Rows are points. The ring and each string are closed loops that go straight from each point to the next, and from the last back to the first. Before rounding, they use only three directions, however many columns there are. How many times does the string pass through the ring? Passing back the other way cancels.

Ring:
0.288  -0.169  0.121
0.280  0.023  0.126
-0.015  0.219  0.178
-0.225  0.073  0.171
-0.221  -0.153  0.041
-0.018  -0.294  0.008
String (27 x 3):
-0.148  0.155  -0.021
-0.171  0.114  -0.026
-0.089  0.023  0.056
-0.079  0.008  0.262
-0.164  -0.010  0.316
-0.115  -0.057  0.229
-0.271  -0.147  0.231
-0.334  -0.231  -0.023
-0.264  -0.252  -0.167
-0.126  -0.168  -0.159
-0.015  -0.099  0.022
0.052  -0.172  0.181
0.092  -0.168  0.218
0.215  -0.287  0.317
0.338  -0.382  0.196
0.365  -0.303  0.152
0.419  -0.219  0.359
0.354  -0.126  0.343
0.432  -0.071  0.270
0.390  0.032  0.015
0.213  0.083  -0.102
0.108  0.051  0.036
0.123  0.049  0.225
0.162  0.135  0.365
0.112  0.336  0.328
-0.066  0.378  0.065
-0.113  0.176  -0.052
Times through: 3
String (20 x 3):
-0.152  -0.095  -0.034
-0.377  -0.094  -0.213
-0.435  -0.027  -0.048
-0.292  0.047  0.295
-0.120  0.065  0.405
-0.069  0.046  0.174
-0.132  0.090  -0.046
-0.194  0.213  -0.023
-0.172  0.307  0.254
-0.204  0.335  0.280
-0.253  0.231  -0.025
-0.102  0.046  0.032
-0.024  -0.004  0.228
-0.111  0.000  0.329
-0.082  -0.035  0.018
-0.269  -0.080  -0.124
-0.333  -0.166  -0.097
-0.297  -0.251  0.129
-0.130  -0.187  0.252
-0.040  -0.116  0.256
Times through: 2

Ring, 6 rows:
0.142  0.066  -0.318  0.225  0.043  0.024
-0.069  -0.131  -0.234  0.121  -0.063  0.100
-0.181  -0.162  -0.145  0.034  -0.144  -0.006
-0.139  -0.042  -0.086  -0.001  -0.151  -0.242
0.069  0.020  -0.125  0.059  -0.005  -0.332
0.273  0.095  -0.268  0.202  0.137  -0.194
String (27 x 6):
0.010  0.077  -0.224  0.134  -0.068  -0.106
0.198  -0.006  -0.228  0.156  0.109  -0.170
0.346  -0.022  -0.226  0.171  0.233  -0.264
0.398  0.041  -0.201  0.161  0.253  -0.393
0.406  0.016  -0.147  0.117  0.266  -0.505
0.255  -0.069  -0.138  0.087  0.173  -0.371
0.128  -0.071  -0.158  0.087  0.073  -0.240
-0.082  0.065  -0.181  0.087  -0.139  -0.135
-0.238  0.143  -0.123  0.025  -0.290  -0.212
-0.269  0.089  -0.055  -0.036  -0.299  -0.309
-0.132  -0.046  -0.042  -0.036  -0.145  -0.344
0.065  -0.174  -0.061  -0.004  0.054  -0.350
-0.116  -0.038  -0.019  -0.053  -0.136  -0.411
-0.193  0.110  -0.081  -0.005  -0.245  -0.315
-0.069  0.087  -0.073  0.003  -0.138  -0.403
0.178  0.000  -0.092  0.044  0.088  -0.466
0.333  -0.063  -0.143  0.101  0.234  -0.416
0.272  -0.044  -0.188  0.130  0.180  -0.286
0.473  -0.001  -0.221  0.184  0.327  -0.372
0.428  0.129  -0.272  0.226  0.249  -0.311
0.182  0.212  -0.284  0.209  0.026  -0.173
0.073  0.105  -0.249  0.162  -0.027  -0.111
0.146  0.020  -0.244  0.163  0.060  -0.115
0.298  -0.015  -0.276  0.206  0.193  -0.122
0.429  0.059  -0.342  0.279  0.274  -0.108
0.253  0.250  -0.359  0.280  0.071  -0.076
0.115  0.251  -0.311  0.225  -0.040  -0.094
Times through: 1

Ring:
0.029  -0.074  0.010  0.202  0.219  -0.001  0.322  -0.241
0.060  -0.039  -0.046  0.375  -0.037  0.052  0.383  -0.061
0.126  -0.080  -0.175  0.282  -0.304  0.006  0.053  0.188
0.130  -0.194  -0.234  0.043  -0.260  -0.052  -0.205  0.150
0.120  -0.162  -0.149  -0.153  0.029  -0.156  -0.354  0.031
0.080  -0.064  -0.005  -0.101  0.308  -0.166  -0.151  -0.142
String, 24 rows:
0.080  -0.117  -0.108  0.183  -0.053  -0.007  0.119  -0.029
0.160  0.162  -0.034  0.363  -0.164  -0.085  0.038  0.293
0.155  0.057  -0.131  0.428  -0.365  -0.002  0.108  0.320
0.105  -0.202  -0.261  0.358  -0.468  0.108  0.191  0.156
0.044  -0.356  -0.259  0.186  -0.260  0.123  0.225  -0.116
0.096  -0.124  -0.129  0.120  -0.074  -0.039  0.000  0.017
0.157  0.032  -0.089  0.086  -0.076  -0.151  -0.234  0.217
0.072  -0.215  -0.165  0.093  -0.082  0.001  0.048  -0.066
0.065  -0.386  -0.281  -0.016  -0.201  0.036  -0.048  -0.092
0.135  -0.281  -0.263  -0.234  -0.140  -0.142  -0.500  0.095
0.180  -0.053  -0.127  -0.291  0.063  -0.295  -0.691  0.202
0.092  -0.291  -0.185  -0.305  0.106  -0.156  -0.416  -0.104
0.052  -0.293  -0.160  -0.105  0.085  -0.047  -0.081  -0.197
0.065  -0.192  -0.121  0.038  0.042  -0.034  0.023  -0.122
0.135  0.097  0.034  -0.057  0.263  -0.242  -0.287  0.060
0.123  0.167  0.130  -0.132  0.494  -0.307  -0.313  -0.030
0.080  0.115  0.144  -0.068  0.543  -0.237  -0.103  -0.171
0.104  0.150  0.110  0.058  0.368  -0.203  -0.060  -0.039
0.078  -0.092  -0.071  0.117  0.056  -0.049  0.063  -0.064
-0.026  -0.310  -0.105  0.211  0.099  0.136  0.504  -0.406
-0.043  -0.242  -0.046  0.356  0.134  0.177  0.711  -0.441
0.073  0.134  0.080  0.400  0.145  -0.024  0.380  -0.044
0.128  0.150  0.029  0.259  0.062  -0.117  0.048  0.130
0.082  -0.080  -0.085  0.209  -0.034  -0.013  0.140  -0.019
Times through: 0
String (24 x 8):
0.049  -0.189  -0.123  0.192  -0.036  0.043  0.229  -0.133
0.013  -0.212  -0.132  0.447  -0.159  0.186  0.603  -0.188
0.090  0.029  -0.071  0.546  -0.236  0.089  0.449  0.104
0.157  0.158  -0.030  0.344  -0.139  -0.091  0.029  0.276
0.119  -0.014  -0.089  0.203  -0.092  -0.061  0.009  0.114
0.038  -0.353  -0.258  0.241  -0.284  0.149  0.300  -0.121
0.069  -0.327  -0.285  0.234  -0.374  0.123  0.187  -0.004
0.133  -0.219  -0.289  0.180  -0.446  0.023  -0.085  0.216
0.196  0.015  -0.166  0.073  -0.262  -0.163  -0.387  0.376
0.138  -0.035  -0.110  0.063  -0.069  -0.123  -0.195  0.147
0.191  0.024  -0.124  -0.061  -0.097  -0.228  -0.500  0.309
0.192  0.063  -0.083  -0.099  -0.002  -0.265  -0.535  0.288
0.104  -0.092  -0.101  0.051  0.007  -0.089  -0.092  0.018
0.037  -0.401  -0.230  -0.101  -0.014  0.012  -0.033  -0.233
0.129  -0.081  -0.061  -0.312  0.270  -0.274  -0.532  -0.009
0.088  -0.129  -0.048  -0.249  0.315  -0.207  -0.333  -0.140
0.123  0.082  0.075  -0.225  0.460  -0.310  -0.410  -0.044
0.135  0.176  0.112  -0.100  0.424  -0.301  -0.322  0.026
0.081  -0.056  -0.032  0.053  0.160  -0.098  -0.006  -0.083
0.111  0.163  0.111  0.052  0.363  -0.215  -0.089  -0.017
0.084  0.111  0.096  0.126  0.331  -0.146  0.072  -0.089
0.108  0.172  0.099  0.179  0.264  -0.158  0.046  0.013
0.049  0.083  0.090  0.325  0.248  -0.026  0.387  -0.156
0.102  0.075  0.013  0.232  0.093  -0.084  0.108  0.030
Times through: 3
